Each row of a before or after table is a point. One or more steps were done to the points. Then noise was added and the rows were shuffled. The steps act on columns, c1 being the first. Name the steps. A step turns or swaps two columns, mirrors them in a line or flattens them onto one, adds a multiple of one to another, or multiplies or shifts one. Angles are multiples of 10 degrees, from the lower column toward the higher: turns from -170 to 170, lines from 10 to 170 but not 90. Use the fewest steps. Two steps may share a column if one is a turn and the other turns, adds or multiplies; they go together, in the order done. Otherwise the lowest column goes first.
In the rows, zero is written as 128.

Before (12 x 2)
[[160 119]
 [117 115]
 [174 106]
 [111  75]
 [150 188]
 [181 193]
 [120  82]
 [104 107]
 [115 157]
 [155 100]
 [155  85]
 [152 165]]
After (12 x 2)
[[155 116]
 [118 124]
 [159 124]
 [174 119]
 [116 139]
 [119 110]
 [150 153]
 [152 143]
 [103 118]
 [154 110]
 [181 154]
 [112 106]]
Steps: multiply c2 by 0.4

Before (9 x 4)
[[162 148  96 153]
 [145 154  95  77]
 [162 152 102  97]
 [106 120 106  78]
 [130 101 190 158]
 [ 97  73 178 123]
 [117  75 130 124]
 [110 165 124 154]
 [133  75 153  64]]
After (9 x 4)
[[137 146 174  96]
 [152 132 134 110]
 [103 127 105  90]
 [101 130 131 187]
 [ 95 121 108 174]
 [ 87 124 112 147]
 [158 138 154 146]
 [137 127 116 132]
 [130 117 105 183]]
Steps: turn c1 and c4 by -160 degrees; flatten c2 and c3 onto the line at 70 degrees

Before (12 x 8)
[[157 139 122  88  73 132 120 131]
 [127 140 160 109 141 172 151  94]
 [118 115 159 115  93 135 153  64]
 [167 175  72 104 152 108 127 137]
 [143 163 135 164 114 108 115  85]
 [116 119  69 139 106 174 162 135]
 [175 112  88 100 110 163 157 145]
 [124 160 171 114 141  81 175 148]
 [161 147 133  99 123  94 115  65]
 [147 117 158 186 129  74  88 101]
 [120 134  68  89 147 123  84 155]
 [122  97 153 152 167 122 149 126]]
After (12 x 8)
[[125 125  86 120 141 152 149 103]
 [145 126  88  87 134  54  83 171]
 [166 123 186 128 146  88 129 103]
 [118 135  74  93  96 115 153  91]
 [119 125 197 153 148 101  84  94]
 [116 132 185 110 108 155 160 129]
 [171 132 171 146 115 145 158 107]
 [124 121 104 119 171 100 149 153]
 [143 133 107  76 110  87 115 143]
 [123 127  94 163 136  62 174 134]
 [161 132 100  94 120  72 118  73]
 [157 139 134 148  72 112 120  97]]
Steps: flatten c2 and c5 onto the line at 100 degrees; turn c3 and c8 by -160 degrees; turn c4 and c8 by 120 degrees; shift c6 by -20

Before (12 x 11)
[[157 116 132 154 156 167 100 126 108  74  97]
 [145  98 107 151 161  91 136 105 144 108 120]
 [103  54 139 116 131 130 111 128 135 135 141]
 [197 168 122 117 157 131  91 108 114 130 140]
 [150 112 167 151 194 142 121 109 166 130 124]
 [123 177 161 156 116 107 114 141 153 106 145]
 [119 122 137 102 172  87 148 130  77 115 151]
 [ 72 125 120 135 143 112 127 115 101 139 132]
 [112  96 116 185 167 117 102 158 136 109  97]
 [ 89 147 121 118 147 156 161 186 137 100 119]
 [185  99 161 143 134 129 150 114 109 137 171]
 [ 88  96 159 154 105 117 113 147 125 132  78]]
After (12 x 11)
[[ 89  96 140 104  96 145 114 147  83 134  77]
 [ 88 149 119 131 150  98 155 184 224 100 118]
 [118 121 114 161 165 166 197 130 167 117 149]
 [122 178 136 105 106 152  92 139  98 106 143]
 [ 70 126 122 125 144 148 150 114 116 139 133]
 [195 170 117 139 158 122 101 110  19 130 140]
 [146 102 114 113 164 171 120 104 154 107 121]
 [149 110 111 104 173 117  86 110 123 129 124]
 [103  55 128 138 128 119 104 127  82 138 140]
 [158 117 119  97 150  93 119 124  42  73  97]
 [184  97 130 115 122 131 170 112 183 139 170]
 [112  96 114  72 164 149  91 159  57 108  96]]
Steps: flatten c3 and c5 onto the line at 110 degrees; turn c4 and c6 by 170 degrees; multiply c7 by 3; turn c7 and c9 by 70 degrees
